Rows are points. Before rounding, the points of a table are all equally far from one centre. They may lie mostly on one side of it. Where is the centre, to within rounding?

Points, 7 rows:
[[-19  14   7]
 [  2 -68  -9]
 [ -8  23  15]
 [ -9 -60 -14]
 [ -8 -62  -5]
 [-14 -49  24]
 [-12 -48  28]]
Centre: [ 25 -18   0]

Points:
[[  2  53  23  21 -41  40 -41  -9  -1   0 -47  13]
 [-17  85 -22 -17 -24  54  18  -6 -30  28 -24  45]
 [ 14  63  15  10  -1 -15  23  28   5  16 -63  34]
 [-58  63   3  -3  34  46 -32  -3  26  -8 -42  -6]
 [-32  27  28  16 -21  50  21  26  45  15 -36   9]
 [-24  70  39 -11  17  -6   4  24 -44  56 -14  13]
 [ -8  13  13 -33  15  17  20  13  30  31 -32  77]
 [-24  10  28 -19  57 -31   9 -36  28   9 -29  -5]
 [-33  47 -44 -17  41  23 -15  22  42   5  12  -4]
 [-10  60  -6 -22  31  40 -12  -3   6  42 -41 -11]
 [ 18  76  18 -45  25   3  19  -8  42 -10   0 -11]
 [ 16  61  46   1   6  15  -1  -4  49 -15 -47  13]
 [ -7  -2  22   2 -16  10  15   0  37  56 -19  37]
 [  7   9  25   9  51   0   7 -45  23  24 -36  -4]
 [  7  50  28 -22  15  59  31 -19 -16  45 -20  -7]]
Centre: [-23  32   9   1   7  10  10  -8 -12 -16   4  25]

Points (30 x 24):
[[-22   1 -12 -15  55 -35   1 -56 -23  10 -45   2  14  43 -16  13   5   9
  -38 -19 -21 -69 -15 -35]
 [-15 -10 -33  -5  91 -43 -22 -44 -33  -5   2  26 -11  18 -23  -4   2  17
  -29 -30 -55 -37 -30 -43]
 [-32 -19 -46  10  65 -20 -38 -26  -6 -47  11  -8  16  32 -34  15   4 -22
  -56   0 -30 -57 -23 -32]
 [ -2   4 -46  -2  65 -31  22 -31 -10 -16 -37   9  12  26   1  45  34  17
  -31  -9 -37 -35 -24 -27]
 [-43   0 -42  -5  61 -50   9 -26 -13  -9 -17   5  13  40   3  29  19 -37
  -45 -16  -7 -23 -36 -25]
 [-17  12 -27  17  68 -34 -11 -46 -34 -43 -29  14  22  23 -48  30  11   5
  -28   7 -38 -33   0 -11]
 [-27 -13 -41 -11  71 -58 -27 -11 -29 -16 -17   1  27  33 -29  15  27   5
  -42  13 -44 -44 -34 -32]
 [-18  12 -47 -20  69  -1 -14 -33 -24 -57 -11   0   0  45 -37   2  26   8
  -15 -13 -11 -54   2 -21]
 [-42   7 -31 -20  73 -28   5 -36  -4   1 -11 -17   5  32  18  15  14  13
  -38 -21   3 -16 -18 -54]
 [-36  -9 -57 -28  66 -10  16 -29 -13 -10 -28  -9 -20  20  -7  14  -6  23
  -18 -52 -38 -31  -8 -22]
 [-35  -4 -36  -3  57 -65  -9 -32 -33 -15 -16 -13  27   7   0  11  32   5
   -9 -11 -17 -53 -46  -6]
 [-22  25 -42  -8  92 -13   1 -35 -11 -41 -16 -30  13  22  10 -30  31  13
  -18  -3 -13 -46 -25 -35]
 [-47   5  -9   7  70 -47  -5 -35 -27 -29 -19  15  17   4  -9  35  -3  -5
  -39   2 -34 -38 -31 -47]
 [-45   1 -48  -5  72 -36  -2 -18   2 -14 -34 -21 -17   7 -25  13  13  27
  -40 -18 -41 -31 -31 -44]
 [-13   0 -59  -7  72 -25  18 -18 -13 -24 -15  -3   0  23  10  15  18 -25
  -51 -19 -28 -56 -37 -36]
 [-15 -19 -52  -5  71 -23   7 -42 -18 -10 -27  -6   6  22 -21  22  34 -15
  -38 -42  -8   5 -44 -20]
 [-24  -3 -52   7  52 -23  -2 -75   2  -3 -13  34  22  24 -12  15  22  42
  -30  -3 -23 -27 -40 -20]
 [-68   1 -25   1  74 -59  14 -37  -8  14 -22  -5  -4  16 -21  -2   4   0
  -23  23 -34 -31 -20 -29]
 [-27 -19 -82  -8  58 -25  10 -39 -14  -8 -21   0   3  17   3  16  27   9
  -39 -20 -18 -43 -20 -23]
 [-26 -35 -46 -16  51 -32 -35 -28 -29   4 -24  -7  -3  37 -27  35  34  -7
  -50   0 -38 -16 -42 -12]
 [-24 -12 -14 -12  73 -38 -35 -31 -45 -25  -8  -8 -20  -5  11  32 -22  -3
  -32 -25 -24 -44 -21   4]
 [-41  16 -57  11  45 -34  -1 -11   0  -5 -28  -9 -29  23  11  28  -5 -28
  -23  -3 -11 -73 -32  -1]
 [-21   6  -7  17  74 -31 -11 -51 -41 -19 -12  18  15  39  -9  15 -15   6
  -38 -12 -39 -69   4 -23]
 [-62 -25 -44  38  73 -25 -22 -33 -14 -30 -33 -19   6  27 -21  20 -10   4
  -29 -19   2 -40 -15 -27]
 [-39 -15 -44 -17  69 -24 -41 -43  11 -15 -19  -8 -10  41  22  28   6   6
  -13 -43 -41 -46 -45 -13]
 [-47  -2 -46  47  58  -6 -16 -38 -17 -15 -20  18  31  23   1   8  52  -3
  -24 -11 -26 -55 -49 -40]
 [-20   8 -48 -12  58 -55 -29 -27  18 -21 -13 -12  16 -19  -4  18  14  -3
  -55 -18 -36 -11 -47 -28]
 [-70 -11 -34  30  65 -23   1 -46   2 -42 -16  -9  52  15  10  12   0  -7
  -24  -8 -17  -9  -8 -28]
 [-32   0 -46  -7  85 -51 -12 -48 -10 -22  -2 -19  16  23 -17  20  -3 -18
  -25  -6 -12 -37 -35  -5]
 [-50  -8 -36  33  59 -57 -19 -29 -28 -30  -9  -1  -8  -4 -13  10 -16 -17
  -37 -39 -23 -51 -24 -14]]
Centre: [ -7 -12  -9  12  36   0 -22  -4   5  -5 -20  14   5  16  -2 -24  -2  -6
  -9  -1 -25 -16 -19  -9]

Points:
[[ 14 -30  25  -4  25  12  15 -12  70  26  22  81  16  17  -7  -1 -51   9
  -31  -7  34 -44 -27  27]
 [-11 -20  18  19  12   3   0 -38  63   3 -12  56  13   7  48   0 -87  35
  -33  36  10 -26  21  -3]
 [ -7  -8  59  -8  30  -5 -11 -43  33   2 -27  23  -2  -5  44 -13  -9  20
  -44  27  40 -44   4  -5]
 [-36 -34  63   8  17   2 -15 -28  49  14 -56  56 -15 -10 -10 -13 -53  19
  -34   4  44 -16   8   2]
 [-10 -33  35  16   5  -6  13 -28  43   9 -47  14 -13  10  -5  -2 -28   5
  -52  35  56 -34   8  -8]
 [-26   4  15  -9   5  26  10 -17  48  -3 -42  52   8   1  47 -17 -45  20
  -61  16  46   0 -10  -5]
 [ -7   2  70  11   3  10 -38 -49  55  16 -33  18   0  20  -7 -19 -44  44
  -41  -5  18 -37  -7   2]
 [-24 -34  29  17  28  20 -12 -17  20  10 -37  71   6  28  10  13 -37  16
  -58   5   9 -24  15 -16]
 [-12  25  34  -3   0   5   4 -31  70  22 -43  46   9  23   3 -15 -61  43
  -25  16  37 -26 -13  21]
 [-37   4  48   8  15   3  16 -51  69  24 -38  46   4 -20   1 -21 -46  37
  -47  36  18   2 -17  -1]
 [-45   5  42  29  -6  -2 -17 -29  57  31 -19  35  -8   5  25  -7 -52  30
  -48  22  18 -14  20  22]
 [-16  -6  27  17  17  -6  30 -38  40   8 -24  42   1  -2  16  15  -9  46
  -47  12  45 -18  13  -2]
 [-18   0  50  11  46   3  -9 -60  60  21  -9  15  52 -21  18   1 -23  36
  -27  51  37 -28   4 -10]
 [-22 -22  33  21  11  12   8 -19  86 -11 -28  62 -24 -16  28 -11 -69  20
  -32  19  42   4  -3   5]
 [-38 -34  25  26 -17  13 -21 -25  71  -2 -30  45 -16  -4  26 -11 -49  36
  -65  16  16 -13  11 -11]
 [-19 -23  24   9   0  42  14 -40  36   3 -68  59 -19  -9  15  28 -34  49
  -39  -3  17 -16   0  10]
 [-30 -26  38  25 -19  -5  -8 -42  68 -10 -10  50 -24 -20  -3  21 -52  25
  -56  36  23  -9   8  13]
 [  0 -13  42  11  -6   2 -15 -43  55  28 -29  37  11  12   7   8 -21   9
  -64  25  42 -30  21   4]
 [-48   5  61  34  -1  30  14 -29  51  14 -25  44   9  28 -16  19 -60  20
  -31   1  24 -31   1  16]
 [ 15  19  30 -10  34  14   0 -31  93  23 -44  35  11  -8   9 -15 -51  41
  -31  21  41 -22   0  -1]
 [-11 -26  19  14   4  10 -11 -47  67  48 -49  65  -3   4  -6 -27 -34  13
  -17   4  56 -45  -3  27]
 [-29  20  42  42  16  22  20 -43  55  23 -43  49  -9 -15  32  17 -27  32
  -21 -11  15 -25   1  -8]
 [-40   4  51   9  -8  26 -56 -22  49  23 -60  45   3   0  -8  -8 -31   3
  -36  16  28 -49   2 -32]
 [-13 -14  38  -4  14 -13  12 -19  59  17 -47  54  20 -31  30  -1 -50  37
  -59   9  24 -25  18   7]
 [ 11 -22  21   7  -8  11 -29 -25  86  11 -31  42   3  24   9 -18 -44  18
  -53  25  39   0  -6  31]
 [-24  -8  53 -11   2 -33  13 -28  55  40 -24  37  18 -16  16  23 -25  37
  -15  14  38 -39   8   6]
 [-54 -26  51  25  29  17   8 -37  75   7 -11  44  -3  14 -14  -6 -51  12
  -38  34  36  -4  -4   6]
 [-22 -29  34  36  18  13  -6 -21  70  41  -5  31  11  29   7  -6 -25  24
  -46  12  28 -26  37  16]
 [-27 -18  30   5  -1  19  -4 -34  57   5 -43  65  14  35 -12  -6 -12  41
  -44   8  34 -21  19   7]]
Centre: [ -7 -18   5   0  -1  35  -9 -14  33  -7  -4  18  21 -35 -11 -18 -31   0
  12   8  -6 -24  -2   6]

Points (29 x 24):
[[  8  29  -2 -22 -30 -24  24  36  -4  -8  -9  71  18 -45 -22  23 -28  20
   -4  -8 -25 -12  15  18]
 [-13  40  21 -66 -19 -18  10  44 -24 -13 -16  41 -22  13 -18  33 -48  43
  -46 -41 -14 -12 -33  20]
 [ 43  21   9 -80 -21 -14  23  26 -19  11  -3  63 -21  -6 -22  42 -21  33
  -35 -22   9   0   6   8]
 [  2  30  32 -61 -38 -27  20  10 -38   5 -20  45  -3 -46 -16  38  -2  68
   -2  -4  -6   7  -6   0]
 [ 32  14  18 -41 -59 -34  31  16 -49  20 -35  41   4  -4 -20  62 -43  40
  -31 -64 -17  -9   6   4]
 [ 10  17  16 -38 -26 -67  45  12 -15  27   1  68  16 -21 -20  35 -51  40
  -11 -24 -17  20  17  -7]
 [  3  11  12 -52 -30 -25  20   4 -25 -33 -12  87   5 -15 -46  30 -21  51
  -25 -40 -20   7 -24   6]
 [  5  36  30 -54 -26 -57  38  35  -1  11 -45  66  -3  20  -1  45 -39  25
  -48 -29 -48  -1 -16  24]
 [ 15  40  -6 -40 -11 -23  38 -12   1 -11 -18  72  10 -40  -5  42 -22  45
  -57 -60 -31 -19   3  25]
 [ 11  -3   8 -73 -20 -40  17   8 -18  -6  18  38 -30 -13 -46  22 -43  68
  -37 -48 -27   2   9  26]
 [ -5  -4  35 -77 -45 -29  28  30   6  -5 -34  56   1 -15 -34  48  -6  43
  -27 -24   4  24  29   2]
 [  4  11  31 -42 -65 -40  35   1 -14  18 -24  45  -3 -14 -26  23 -55  33
  -10 -30 -52  15   4 -14]
 [ 18  29  23 -49 -30 -41  43   5 -20  -6 -33  59  -7 -17 -30 -15 -52  50
  -28 -25  -5   8   3  -5]
 [ 22   1   5 -57  -4 -22  28  39 -22 -36 -23  44   9 -12 -23  11 -38  40
  -63 -27 -26  -9  14   0]
 [ 10  36   9 -32  -1 -42  14  30  -3   8 -29  57  12  -8 -31  55 -12  42
  -22   5 -21  14  25 -25]
 [ 28  27  25 -33 -29 -23  -5  15  -8  -1 -13  43  35   1  11  40 -37  35
  -54 -23   9 -25  26  -5]
 [  8 -15  39 -32 -46 -24 -13  32   3  -1  17  55  -4 -27  -2  39  -3  34
  -12 -61 -16   0  14  -1]
 [ -1  -7  36 -60 -21 -25   5  20 -16 -30 -27  55   2 -38 -10  68 -34  32
  -48  -7 -29  15  21  12]
 [ 17  29  31 -67  -3 -36  47   3 -24   4  19  67  30 -13  -6  30 -33  53
   -9 -28 -17   9  -2  16]
 [  3  22  13 -51 -25  -7   6  24 -19  36 -37  82  -3 -11 -21  30 -11  55
  -25 -50 -24 -11   6 -12]
 [  6  36  19 -67  -2 -17  36  26 -19 -19   0  52  13  -5  -1  19 -32  41
  -36 -48 -26  -1 -20 -19]
 [  8   1  -1 -53 -10 -23  55  64 -19 -27 -10  53  13  -8 -10  40 -15  29
    7 -24 -36  17  12  47]
 [  5   3 -20 -67   5 -23  64  -8 -13 -21 -12  72   2 -11 -20  43 -19  45
   -6  15 -25  20  -8  -8]
 [ 23  13  -8 -55 -33 -31  41  12  -2  -6 -28  75  34 -32 -16  34 -34  42
   -1 -31  -8 -11   2 -17]
 [ 22  26   2 -25 -51 -26  34   9   8  -2   4  40 -20  -3 -26  30  -2  38
  -23   4  34 -12 -28   1]
 [ 19  26  17 -81 -18   2  43   1 -17 -27 -16  71  31 -20   0  20 -18  23
  -25 -16 -34  -7   7  13]
 [ 34  22 -17 -60 -12 -28  59  25 -22  24   1  27   8 -38 -17  17 -31  36
    2 -19 -31   9   9 -12]
 [ 25  18  -2 -40   2 -38  25  16   7 -32   5  48 -15   4 -28  29 -43  72
   -9 -25 -23  -1  22  27]
 [  6  13 -16 -44 -31 -11  53  25  12   3  -1  38 -12 -25 -15  43   0  68
   -2 -50 -42  -9   2  30]]
Centre: [-15 -13  -2 -39   9 -45   9 -27 -17  10 -41   9  -1   4  -3  23  -3  -6
  -5 -38  -3  -2  -7  33]
